Each row of a before or after table is a point. One or more steps were done to the points. Then noise was added and the rows were shuffled. The steps act on columns, c1 being the first. What was done? A step turns or swaps two columns, mirrors them in a line or flattens them onto one, adds a multiple of one to another, or multiplies or shifts one. Angles are multiples of 10 degrees, from the lower column toward the higher: turns from -170 to 170, lines from 10 to 170 but not 90. Use the fewest steps. Two steps may share a column if one is a turn and the other turns, adds or multiplies; they go together, in the order done. Otherwise the lowest column goes first.

Before (10 x 3):
[[ 15 -22  41]
 [-58 -10  33]
 [ 10  53   8]
 [-42 -59  14]
 [ 21   8  -5]
 [-36 -29  -7]
 [ 36  31  -2]
 [  8  18  51]
 [-11  -1  30]
 [ 37 -16 -12]]
After, 10 rows:
[[ 45 -22   1]
 [-25 -21  54]
 [  2 -33 -10]
 [ 44   7   8]
 [-84  20  10]
 [-60 -34  43]
 [-59  45  33]
 [-39  26  -4]
 [ 16 -14  -4]
 [-31  -1  23]]
Steps: add -1 times c3 to c2; turn c1 and c2 by -70 degrees

Before:
[[ 19 -23 -26 -37   4 -28 -47   9]
 [ 16 -29  20 -22  11 -15 -24   0]
 [-12 -22 -15  29  42 -34 -58 -79]
 [ 14 -13  31  19 -42  18 -69 -43]
 [ 32  43 -32 -42  38 -18  16 -25]
 [  5  -1  34  17  46 -28  -7  10]
 [-14 -16   3  13  -5  -9  22 -14]
 [-50  20  -1  32 -20  31 -71   7]
 [-11 -13  -4 -42  12   8 -16 -51]
 [ -7 -21  -2 -36 -25 -30  11   3]
 [-35  34 -51 -33 -10 -29 -28 -39]
 [-58  -6  14  19  29  51  18 -40]
 [ 28  18 -46  40  13  32 -32 -16]]
After:
[[ 37  55 -71 -34 -37 -36  -2  14]
 [ 41 -39 -55 -39   7  -7  46  -3]
 [-17 -25  12  11 -17 -17 -11  -1]
 [ 83  38  20  31  -8  15 -35 -20]
 [  7  -2  44  17  29 -19  21  34]
 [ 57 -20  44  19 -57  32  19 -17]
 [ 58 -36   7  28 -48 -24  22  73]
 [ 13 -23 -34 -43 -39   4  -9  37]
 [-12 -36 -29 -37  -9 -34   4 -22]
 [ 22  30 -17  42  -6  48  16  17]
 [-31  68 -60 -40  -2   0  34  44]
 [  2 -10  28  18 -18  16 -78  50]
 [ 16 -49   5 -23   3  -3  26   9]]
Steps: turn c1 and c7 by 110 degrees; turn c6 and c7 by -30 degrees; multiply c2 by 1.6; add 0.7 times c4 to c3; mirror c5 and c8 in the line at 30 degrees

Before, 9 rows:
[[  3  33  20 -13   2 -61   4  20 -33   5  21]
 [-77 -21  17 -16  17  12 -24  -7 -32   6  74]
 [-19  24 -17  -7  -2  -6  27  -1   6  -5  38]
 [ 21  -2 -34  60 -53  17   0  -8   9 -26 -38]
 [-22 -12  28  19  -7 -23 -36  27  30 -15   6]
 [-48  27  16  13  21 -10   3  22 -18 -46 -25]
 [ -8 -14 -24  42  -7 -57   9 -14  18  20 -32]
 [-14 -38  21  31  -7 -10  57 -27  -3  19 -51]
 [ 41  44 -25  48  40 -47  11 -19  10  13  28]]
After, 9 rows:
[[-55  32  -7 -60 -23  12 -10  12  18  -2 -38]
 [ -7 -32 -13 -29  22 -18  29 -25  70 -46   7]
 [ -3   7  -4  13  17  -9 -24  29  18 -17  42]
 [-10  -2  31 -19   7  -9 -57 -41  -6   3 -53]
 [ -5  28  10 -45   8 -60 -16   0  41 -62 -28]
 [ 17 -26 -15 -12  48 -12  -2  19 -43 -62 -24]
 [ -4 -32 -13  18 -11 -66  -4  22 -87 -90  16]
 [ 17  -5  12  12  82  14  25 -23 -75  23  77]
 [ 40   7   9 -45 -42 -48 -19  51  27 -59  29]]
Steps: turn c1 and c5 by -90 degrees; turn c3 and c8 by 70 degrees; turn c2 and c8 by 110 degrees; turn c4 and c7 by -170 degrees; add 1.5 times c6 to c10; multiply c9 by 2.5

Before, 9 rows:
[[ -9  10  -4  -9  17 -54  26 -18 -72 -23 -51 -37 -38  16 -23 -27  16  -3]
 [ 15   9  -1  36  -6  -7   5  15 -37 -18 -48  12 -20  44 -15 -21  37   7]
 [-37  -2  26 -10  29 -49  -8  34  21  19   2  14 -56   4  25  33 -32 -76]
 [ 19 -19  -3 -12   0 -10 -32 -38  20  59   8  17  -7  -2  16 -12 -40 -71]
 [-56  22  11 -77 -13  -1 -56  31  57  95  -1  -4 -20 -55 -32  76 -20 -22]
 [-31  16  17 -60 -54 -28  -4  -5 -13  58 -11  -8 -23 -11  47   6 -11 -28]
 [ -1  -9 -30  -6   8 -41  11 -33 -39  -8  16  51 -16  17  -6 -47  19   1]
 [-25  -1 -26 -46   5  -6  40 -64 -21 -13 -15  18 -47  29  23  -1 -27 -33]
 [-43  -1   8  36  13 -41  56  -1 -18 -25 -31 -23  -7  -6   2  -3  27  22]]
After:
[[-38  -2   9  38  19 -41  65   3  33 -29 -32 -23  -9  -2   1  -4  28  12]
 [-55  21  11 -80 -27  -2 -66  27  20  98  -1  -3 -22 -56  -6  79 -23 -14]
 [-37   0  28 -13 -76 -49  -9  35  18  20   3  11 -59   8  16  32 -30  27]
 [  1  -5 -30 -11   0 -42  38 -35 -25 -10  14  47 -13  17 -11 -49  16   8]
 [ 19 -20  -2 -15 -66  -6 -44 -38  -8  59  10  17  -9   5   9 -13 -36   0]
 [-13   9  -1  -9  -1 -57  70 -20 -33 -20 -53 -35 -41   8 -16 -26  14  16]
 [-28  -3 -29 -43 -31  -6  52 -63  13 -15 -18  17 -43  29   6   2 -29   8]
 [ 15   8  -1  32   5  -7  24  17 -29 -16 -46   9 -18  40 -25 -22  35  -5]
 [-33  17  16 -61 -28 -33  10  -2  -4  59 -17 -12 -23   0  34   9 -13 -58]]
Steps: add -0.3 times c1 to c7; turn c7 and c9 by 40 degrees; swap c5 and c18; multiply c15 by 0.7; turn c14 and c15 by -20 degrees
